Every row gives one point. Any point is a mix of the corners, with weights that add up to 1. It lies inside the corners' shape when no weight is negative. Say inside or outside, and name the corners with a negative weight.

Corners:
(1): [ 0.13  0.19 -0.77]
(2): [ 0.33 -0.33  0.60]
(3): [-0.17  0.29  0.01]
(4): [ 0.17 -0.71  0.22]
Points:
[-0.05  0.27 -0.17] -> outside (4)
[ 0.34 -0.44  0.06] -> outside (3)
[-0.08  0.21 -0.12] -> inside
[-0.01  0.06  0.14] -> inside

Corners:
(1): [-0.21 -0.10 -0.40  0.11  0.50  0.09]
(2): [ 0.36  0.22 -0.10  0.18  0.09 -0.11]
(3): [ 0.13 -0.63 -0.13 -0.01 -0.08  0.43]
(4): [-0.72  0.17  0.04  0.18 -0.39 -0.56]
(5): [-0.03 -0.51 -0.23 -0.35 -0.52 -0.52]
(6): [-0.57  0.19 -0.76  0.07 -0.05  0.43]
(7): [ 0.44  0.15  0.38 -0.62  0.30  0.18]
Points:
[ 0.08 -0.38 -0.13  0.00 -0.06  0.21] -> inside
[ 0.10  0.06  0.12 -0.31  0.13  0.01] -> inside
[-0.69  0.09 -0.13 -0.08 -0.27 -0.52] -> outside (2, 3)
[-0.05 -0.21 -0.05 -0.08 -0.07  0.10] -> inside

Corners:
(1): [ 0.03 -0.13 -0.41  0.29  0.07  0.25 -0.01  0.69  0.32]
(2): [ 0.03 -0.22 -0.17  0.65  0.03  0.64 -0.54  0.31 -0.51]
(3): [-0.19  0.61  0.10 -0.58  0.32 -0.41  1.02 -0.14 -0.83]
(4): [ 0.39  0.29 -0.28  0.02 -0.48  0.32 -0.21  0.36 -0.02]
(5): [-0.50  0.56 -0.14 -0.28  0.04 -0.37  0.76 -0.76 -0.20]
(6): [ 0.39  0.34 -0.08  0.56  0.05 -0.08 -0.08  0.30 -0.01]
(7): [-0.70  0.64 -0.14 -0.44  0.38 -0.72  0.16 -0.30 -0.38]
(8): [-0.09  0.63  0.97 -0.24  0.08 -0.15  0.20  0.04 -0.14]
(9): [ 0.14  0.56  0.14 -0.28  0.56  0.16  0.00 -0.03  0.13]
(10): [ 0.52 -0.42 -0.02  0.11  0.20  0.12 -0.32  0.03 -0.07]
Points:
[ 0.08 -0.07 -0.13  0.35  0.08  0.33 -0.25  0.25 -0.25] -> inside
[ 0.15  0.27  0.06  0.06  0.09  0.18  0.02  0.16 -0.08] -> outside (7)
[ 0.10  0.10  0.06 -0.38  0.37 -0.12 -0.01  0.11 -0.12] -> outside (2, 5, 6)
[-0.03  0.35  0.14 -0.35  0.13 -0.20  0.34 -0.11 -0.15] -> outside (2, 6)
[-0.20  0.32 -0.53  0.25 -0.10 -0.15  0.28  0.12 -0.17] -> outside (8, 9, 10)
[ 0.45  0.39 -0.25  0.00  0.24 -0.10 -0.02  0.39  0.26] -> outside (2, 5, 8)
[ 0.25 -0.11  0.03  0.13  0.14  0.13 -0.19  0.07 -0.17] -> inside
[-0.03  0.36 -0.15 -0.07 -0.02 -0.23  0.27  0.02 -0.04] -> outside (2, 9)
[ 0.13  0.07  0.06  0.26  0.07  0.23 -0.39 -0.11 -0.20] -> outside (1, 3)

Corners:
(1): [ 0.39 -0.21 -0.05  0.62 -0.31  0.37 -0.58  0.18 -0.08  0.26  0.56 -0.01]
(2): [-0.46  0.24  0.49 -0.17 -0.30  0.65  0.17  0.04 -0.25 -0.58  0.41 -0.08]
(3): [ 0.12  0.12 -0.29 -0.42 -0.01 -0.03  0.23 -0.21 -0.12 -0.47  0.23  0.11]
(4): [ 0.22  0.00 -0.37  0.06  0.39 -0.60  0.02  0.12 -0.25 -0.64  0.05 -0.66]
(5): [ 0.05 -0.03  0.25 -0.37 -0.36 -0.43  0.18  0.40 -0.20  0.23  0.58 -0.07]
(6): [ 0.00 -0.41  0.36  0.30 -0.67  0.10  0.18 -0.30  0.49 -0.82  0.11 -0.64]
(7): [-0.10 -0.45  0.05 -0.30  0.67  0.57 -0.68 -0.22 -0.12 -0.51 -0.49 -0.09]
(8): [ 0.40  0.31  0.00 -0.07 -0.34 -0.33  0.02  0.26  0.93 -0.19 -0.47 -0.76]
(9): [ 0.29 -0.02 -0.23 -0.16 -0.54 -0.43 -0.36  0.37  0.09 -0.26  0.25 -0.64]
(10): [-0.04  0.00  0.26 -0.54 -0.18  0.33 -0.69 -0.40 -0.70  0.53 -0.14 -0.34]
(11): [-0.85  0.06  0.06 -0.10 -0.03 -0.35  0.42  0.46  0.17 -0.30 -0.21  0.21]
(12): [ 0.43  0.25  0.20 -0.08 -0.26 -0.37 -0.56  0.22 -0.08 -0.07 -0.13 -0.33]
(13): [ 0.02 -0.28  0.07 -0.41  0.16  0.61  0.33 -0.13 -0.24 -0.68 -0.70 -0.06]
Points:
[ 0.19  0.05 -0.09 -0.03 -0.17 -0.25 -0.16  0.28  0.04  0.02 -0.06 -0.20] -> outside (2, 6, 7)
[ 0.05  0.14  0.02 -0.26 -0.02 -0.04 -0.15  0.10 -0.19 -0.16  0.00 -0.21] -> outside (6)
[-0.13  0.23  0.13 -0.53 -0.09 -0.09 -0.04  0.15 -0.13 -0.11 -0.19 -0.05] -> outside (1, 4, 6)
[ 0.02 -0.03  0.10 -0.26 -0.09  0.09 -0.30 -0.11 -0.27 -0.06 -0.08 -0.35] -> inside
[-0.10  0.03 -0.08  0.18 -0.01 -0.05  0.21  0.56  0.39 -0.46  0.00 -0.25] -> outside (3, 6, 10, 12)
[-0.05  0.07  0.05 -0.11 -0.14 -0.22  0.01  0.22  0.15 -0.22 -0.11 -0.26] -> inside
[-0.11 -0.14  0.04 -0.17 -0.10 -0.07  0.14 -0.02  0.03 -0.57  0.01 -0.40] -> outside (1, 12)

Corners:
(1): [ 0.36 -0.44 -0.02  0.23  0.49 -0.27 -0.18  0.34  0.23  0.16  0.37  0.42
 -0.36 -0.06 -0.02  0.23 -0.23 -0.19]
(2): [-0.28 -0.64 -0.04 -0.34 -0.06  0.21 -0.07  0.37  0.34 -0.34  0.04  0.00
 -0.20  0.10 -0.45 -0.82  1.36  0.02]
(3): [-0.32 -0.42 -0.06  0.20 -0.13  0.76 -0.05  0.19  0.48  0.00  0.09  0.39
 -0.46  0.44 -0.41  0.00  0.01 -0.23]
(4): [ 0.16 -0.25 -0.07  0.18 -0.04  0.08 -0.89  0.40  0.26 -0.10  0.44  0.27
  0.35  0.17  0.25  0.05  0.07 -0.28]
(5): [ 0.49 -0.47  0.19  0.08 -0.06 -0.34 -0.16  0.37 -0.05 -0.22  0.00 -0.38
 -0.28 -0.29  0.12 -0.84  0.37 -0.19]
(6): [ 0.41 -0.39  0.20  0.05  0.59 -0.18 -0.34  0.23 -0.07 -0.39 -0.73  0.40
  0.51  0.28  0.22 -0.47 -0.36 -0.01]
(7): [ 0.55  0.74 -0.17  0.29  0.12 -0.43 -0.14  0.11  0.08  0.60  0.49  0.47
 -0.24 -0.26 -0.70  0.04 -0.36 -0.14]
(8): [ 0.40 -0.41 -0.06 -0.62 -0.13 -0.08 -0.15  0.55  0.07 -0.24  0.19 -0.37
 -0.15 -0.22  0.20 -0.22  0.99  0.20]
(9): [-0.13  0.17 -0.14  0.12 -0.27 -0.18 -0.03  0.01 -0.03  0.01  0.05  0.53
 -0.03  0.35 -0.05  0.14 -0.36 -0.31]
(10): [-0.04 -0.08  0.07  0.43  0.34  0.64 -0.04  0.02 -0.06 -0.44  0.38  0.29
 -0.03  0.21  0.25  0.24  0.07 -0.34]
(11): [-0.21 -0.18  0.17  0.10  0.06  0.28  0.01  0.54 -0.14 -0.04  0.47  0.48
 -0.04  1.02 -0.30  0.22  0.07  0.46]
(12): [-0.37  0.02 -0.19 -0.52 -0.18 -0.42 -0.16  0.49 -0.01 -0.05  0.01  0.59
 -0.42 -0.08  0.21 -0.18 -0.54  0.98]
(13): [ 0.40 -0.36  0.11  0.01 -0.05 -0.33 -0.53 -0.17  0.30 -0.30  0.38  0.23
 -0.55 -0.15 -0.10  0.00 -0.56 -0.26]
(14): [-0.02  0.76 -0.21  0.07  0.09 -0.31 -0.05 -0.49  0.38  0.37  0.58  0.21
 -0.37  0.19  0.23  0.17  0.16  0.53]
(15): [ 0.40 -0.23 -0.05  0.34  0.06 -0.47 -0.12 -0.69 -0.19  0.02  0.27  0.12
  0.09 -0.17  0.13  0.18 -0.41  0.03]
(16): [-0.36 -0.43  1.46  0.44 -0.03  0.99 -0.52 -0.06  0.14 -0.41  0.35 -0.63
  0.24 -0.15 -0.27  0.13  0.26 -0.54]
(17): [-0.17  0.34 -0.18  0.43 -0.01  0.20 -0.45  0.40  0.39 -0.48 -0.07  0.11
  0.02  0.04 -0.11  0.29  0.60  0.06]
(18): [-0.17  0.21  0.22  0.20  0.08 -0.29 -0.07  0.29  0.23 -0.44  0.53 -0.90
  0.52  0.04  0.36 -0.19 -0.40  0.18]
(19): [-0.25 -0.12 -0.30  0.16  0.08  0.04 -1.08  0.24  0.08 -0.03  0.21 -0.43
 -0.44 -0.10  0.10  0.21 -0.37 -0.31]
Points:
[ 0.12 -0.15  0.06  0.05  0.12 -0.08 -0.16  0.17  0.04 -0.04  0.23  0.09
 -0.01  0.09  0.06 -0.11 -0.04  0.01] -> outside (13, 17)
[ 0.08 -0.10 -0.03 -0.04 -0.10 -0.13 -0.24  0.23  0.17  0.00  0.32  0.02
 -0.25 -0.03 -0.08 -0.03  0.17  0.06] -> outside (6, 10)
[ 0.21  0.06  0.06  0.08  0.05 -0.05 -0.23  0.19  0.11  0.05  0.28  0.11
 -0.12 -0.06 -0.21 -0.04  0.05 -0.07] -> inside
[-0.28 -0.33  0.11  0.02  0.17  0.34 -0.36  0.64  0.26 -0.32  0.14 -0.08
  0.09  0.30  0.23 -0.11  0.39  0.17] -> outside (7, 9, 13, 15)
[ 0.08 -0.40 -0.21  0.16  0.22 -0.34 -0.34  0.30 -0.03 -0.34  0.05  0.30
  0.03  0.25  0.23 -0.21 -0.23  0.04] -> outside (3, 7, 8, 14, 16)
[-0.03 -0.14  0.13  0.17  0.00  0.07 -0.21  0.07  0.26 -0.04  0.38 -0.33
 -0.35  0.03 -0.26 -0.04  0.25  0.00] -> outside (4, 6, 9, 10, 12)
[ 0.09 -0.19  0.04 -0.02  0.03  0.09 -0.22  0.23  0.09 -0.20  0.22 -0.03
 -0.09  0.02  0.07 -0.03  0.25 -0.04] -> inside

Corners:
(1): [ 0.01 -0.04  0.18  0.09  0.50 -0.18 -0.27 -0.48  0.23  0.06  0.23 -0.39
 -0.24  0.19  0.60  0.20 -0.59 -0.38 -0.18  0.17]
(2): [-0.14  0.38  0.23  0.17 -0.22  0.34  0.51 -0.05  0.02 -0.88  0.10 -0.25
  0.38  0.16 -0.24 -0.34 -0.20  0.58 -0.13 -0.28]
(3): [-0.18  0.27  0.48  0.62 -0.73 -0.55 -0.20 -0.50  0.00 -0.43 -0.10  0.39
 -0.16  0.04 -0.10 -0.11 -0.67 -0.29 -0.45 -0.07]
(4): [ 0.37  0.30  0.01 -0.41  0.12  0.12  0.60 -0.01  0.40  0.34 -0.06  0.12
 -0.33 -0.74  0.66 -0.29 -0.21 -0.14 -0.12  0.71]
(5): [-0.35 -0.04  0.69 -0.05  0.05 -0.42 -0.11  0.24  0.10 -0.52  0.23 -0.14
  0.04 -0.21  0.12  0.02 -0.15  0.12  0.19  0.12]
(6): [-0.41 -0.05  0.71  0.49 -0.24 -0.12 -0.14 -0.04 -0.14 -0.22  0.24  0.15
  0.10  0.23 -0.17 -0.10 -0.42 -0.31 -0.08 -0.43]
(7): [-0.32 -0.37  0.28  0.17 -0.19  0.23 -0.21 -0.28 -0.15 -0.03  0.24 -0.46
 -0.22 -0.25  0.41  0.78 -0.13 -0.10 -0.13  0.06]
(8): [ 0.61 -0.46 -0.49 -0.24 -0.35  0.12  0.36  0.63  0.31 -0.32  0.02 -0.30
 -0.05  0.16 -0.23 -0.44  0.19  0.61 -0.61  0.29]
(9): [ 0.19 -0.62 -0.16 -0.15  0.28  0.10  0.77  0.18  0.57  0.11 -0.13  0.27
 -0.09 -0.17 -0.03 -0.07  0.32  0.80 -0.18  0.27]
(10): [-0.37  0.19  0.14  0.87 -0.04 -0.49 -0.47 -0.28 -0.04 -0.14  0.09 -0.05
 -0.47  0.33 -0.28  0.15 -0.44  0.05 -0.24  0.14]
(11): [-0.66  0.14 -0.41 -0.06 -0.10 -0.52  0.50 -0.46 -0.17  0.23 -0.19  0.13
  0.33  0.28 -0.53  0.07 -0.13  0.12 -0.14 -0.43]
(12): [-0.51  0.23  0.47  0.16  0.19 -0.21  0.01 -0.11 -0.42 -0.51  0.06  0.08
 -0.16  0.83  0.11  0.28 -0.41 -0.56 -0.27  0.08]
(13): [ 0.52 -0.29  0.26 -0.16  0.31  0.13 -0.08 -0.10  0.12  0.28 -0.18  0.26
  0.11 -0.46  0.20  0.02  0.48  0.45  0.26  0.53]
(14): [ 1.07 -0.40 -0.47 -0.24 -0.02  0.03  1.02  0.26 -0.05 -0.07 -0.19  0.09
 -0.35 -0.35  0.07 -0.06  0.16  0.83  0.14 -0.02]
(15): [ 0.59 -0.23  0.26 -0.10 -0.18  0.17  0.39  0.75  0.56  0.35 -0.15  0.09
  0.19 -0.14  0.44 -0.02 -0.07  0.83 -0.14  0.18]
(16): [ 0.41 -0.09 -0.59 -0.18 -0.56  0.65  0.32 -0.24  0.23  0.07 -0.01  0.30
 -0.28 -0.11  0.51 -0.34  0.08  0.54  0.03 -0.18]
(17): [ 0.04 -0.30  0.39 -0.56 -0.37 -0.04  0.09 -0.18  0.42  0.41  0.50 -0.20
 -0.15 -0.06  0.37  0.42 -0.23 -0.06  0.21  0.48]
(18): [-0.19  0.00  0.39 -0.29 -0.18  0.13 -0.48 -0.22  0.69  0.30  0.11 -0.72
 -0.42  0.12  0.11  0.27 -0.40 -0.15  0.04 -0.37]
(19): [-0.23 -0.09  0.11  0.40  0.14 -0.12  0.56  0.16 -0.62 -0.65 -0.44  0.01
  0.02  0.28 -0.18 -0.46 -0.82  0.79 -0.26 -0.15]
(20): [-0.42  0.06  0.65  0.33 -0.18 -0.11  0.10 -0.43 -0.14 -0.49 -0.04 -0.34
 -0.15  0.33  0.47  0.00 -0.20 -0.11  0.20  0.10]
(21): [-0.22 -0.26  0.45  0.47  0.02  0.08 -0.33 -0.17  0.42 -0.27 -0.12 -0.07
  0.25  0.27 -0.04  0.18 -0.55 -0.40  0.70  0.00]
Points:
[-0.11 -0.02  0.00  0.08 -0.10 -0.19  0.25 -0.16 -0.01 -0.07 -0.05  0.02
 -0.04  0.10 -0.06  0.02 -0.18  0.17 -0.07 -0.07] -> inside
[-0.04 -0.06  0.16  0.03 -0.11 -0.04 -0.03 -0.04  0.29 -0.02  0.10 -0.05
 -0.05  0.05  0.09  0.05 -0.16  0.03 -0.13  0.10] -> outside (14, 19, 20)
[-0.11 -0.03  0.24  0.22 -0.10 -0.10  0.04 -0.10  0.03 -0.17  0.04 -0.02
 -0.13  0.11  0.07  0.00 -0.25  0.07 -0.05  0.02] -> inside
[ 0.02 -0.09  0.13  0.02 -0.01 -0.03  0.17 -0.08  0.13 -0.10 -0.02 -0.05
 -0.12  0.04  0.17  0.01 -0.19  0.18 -0.08  0.17] -> outside (6)

Corners:
(1): [ 0.00  0.20 -0.14 -0.71  0.33 -0.22 -0.17 -0.44 -0.62  0.03 -0.01 -0.03
 -0.40 -0.07  0.42 -0.41  0.28 -0.36  0.00 -0.09]
(2): [ 0.04 -0.09  0.11  0.52  0.22 -0.36  0.21  0.83 -0.13 -0.22 -0.50  0.01
 -0.17  0.23 -0.32  0.61  0.58  0.18 -0.27 -0.25]
(3): [ 0.36 -0.31 -1.09 -0.12 -0.61 -0.62  0.38 -1.54 -0.17 -0.56  0.28  0.14
  0.00  0.14  0.02  0.27 -0.17 -0.12 -0.26 -0.16]
(4): [ 0.14 -0.24 -0.38 -1.27  0.16 -0.20  0.63  0.04  1.23  0.09 -0.38 -0.08
 -0.23 -0.12  0.11 -0.19 -0.22 -0.33  0.36 -0.10]
(5): [-0.45 -0.16  0.17  0.39 -0.03  0.11 -0.33  0.47  0.14  0.59 -0.09 -0.03
 -0.01 -0.04 -0.24 -0.40  0.00 -0.22  0.08  0.64]
(6): [-0.12 -0.15 -0.07  0.25  0.30  0.12  0.58  0.73  0.18 -0.69  0.56 -0.02
  0.32  0.17 -0.13 -0.27  0.09 -0.29 -0.39  0.10]
(7): [-0.51 -0.06  0.56  0.56 -0.12 -0.51 -0.13  0.38 -0.43  0.09 -0.05  0.25
  0.26  0.00 -0.21  0.42  0.10 -0.37 -0.19  0.13]
(8): [-0.47  0.69  0.16  0.58  0.27 -0.09 -0.45  0.58 -0.13  0.01 -0.32  0.55
 -0.26  0.40 -0.22 -0.13 -0.17 -0.27 -0.14 -0.23]
(9): [-0.17 -0.29 -0.29  0.39  0.29 -0.07 -0.11  0.37  0.03 -0.08 -0.47 -0.05
  0.31 -0.31  0.02  0.26 -0.01  0.22 -0.07 -0.11]
(10): [-0.51 -0.20  0.03  0.31 -0.18 -0.23 -0.26  0.16 -0.24  0.13 -0.22  0.48
  0.10  0.05 -0.11 -0.12 -0.05  0.43  0.08  0.01]
(11): [-0.02  0.05 -0.17  0.50  0.54 -0.28 -0.46  0.30 -0.56 -0.29 -0.27  0.30
  0.13 -0.15 -0.34 -0.25  0.30  0.45  0.18  1.08]
(12): [ 0.23 -0.10 -0.25  0.04  0.27 -0.09  0.54 -0.76 -0.19 -0.92 -0.28  0.07
 -0.38 -0.42 -0.28  0.12  0.63  0.16 -0.29  0.64]
(13): [-0.10  0.35  0.32  0.47  0.03 -0.51 -0.27 -0.06 -0.34  0.27  0.09  0.24
  0.11 -0.35 -0.18 -0.39  0.70 -0.11 -0.08  0.31]
(14): [-0.36  0.44  0.42  0.01 -0.37  0.03 -0.14  0.61 -0.55  0.36 -0.30  0.14
  0.07  0.11  0.00  0.10  0.73 -0.30  0.01 -0.06]
(15): [ 0.15 -0.17  0.38  0.07 -0.25 -0.33 -0.12 -0.46 -0.20  0.28 -0.28 -0.04
  0.28  0.26  0.35 -0.10  0.44  0.13 -0.03 -0.17]
(16): [-0.19  0.19  0.12 -0.04  0.13  0.11  0.55  0.34 -0.23  0.24  0.03 -0.07
 -0.16 -0.10  0.16  0.50 -0.22  0.25 -0.11 -0.10]
(17): [-0.41  0.17  0.47  0.29 -0.04 -0.39 -0.36 -0.60 -0.71  0.25  0.33  0.28
 -0.32 -0.06  0.30 -0.46  0.76 -0.49  1.12  0.33]
(18): [ 0.43 -0.03 -0.07 -0.41 -0.04 -0.13 -0.15  0.63 -0.41  0.17 -0.25  0.55
 -0.12  0.16  0.91 -0.51  0.26 -0.20  0.13 -0.16]
(19): [-0.08 -0.12  0.03  0.00  0.33 -0.34  1.12  0.30 -0.45 -0.31 -0.25 -0.16
  0.06  0.37 -0.09 -0.28 -0.33  0.30 -0.14 -0.29]
(20): [-0.48  0.19  0.26  0.54 -0.10 -0.52 -0.36  0.81 -0.21 -0.18 -0.17  0.12
  0.08  0.17  0.08 -0.23 -0.14  0.27  0.01  0.24]
(21): [ 0.55  0.05  0.29 -0.27  0.17 -0.19  0.17 -0.15 -0.56 -0.35  0.05 -0.03
 -0.22 -0.43 -0.05 -0.26  0.06  0.17  0.08 -0.03]
Points:
[-0.13  0.12  0.11  0.15  0.04 -0.27 -0.01  0.00 -0.47 -0.08 -0.01  0.17
 -0.03  0.05  0.06 -0.24  0.15 -0.03 -0.03  0.13] -> outside (2, 4, 9)
[-0.24  0.02  0.06  0.18  0.05 -0.22  0.04  0.21 -0.22 -0.02 -0.15  0.21
  0.00  0.07 -0.05 -0.10  0.04  0.08 -0.01  0.00] -> inside
[-0.20  0.06  0.02 -0.01  0.05 -0.19  0.00 -0.05 -0.31  0.00 -0.03  0.11
 -0.08  0.08  0.19 -0.13  0.14 -0.25  0.16  0.14] -> outside (2, 10, 13, 21)
[-0.10 -0.02  0.09  0.12  0.01 -0.20  0.00 -0.05 -0.18 -0.04 -0.05  0.05
  0.02 -0.11 -0.03 -0.01  0.33 -0.01 -0.01  0.21] -> outside (8, 18, 19)
[ 0.20  0.08 -0.16  0.10  0.23 -0.11  0.13 -0.10 -0.39 -0.38 -0.05  0.10
 -0.17 -0.14 -0.12 -0.19  0.37 -0.11 -0.09  0.17] -> outside (4, 7, 10, 15, 16, 20)
[ 0.00 -0.02 -0.04 -0.10  0.13 -0.24  0.13 -0.33 -0.31 -0.06  0.02 -0.02
 -0.01 -0.17  0.00 -0.14  0.24 -0.15  0.01  0.18] -> outside (2, 8, 10, 18, 20)
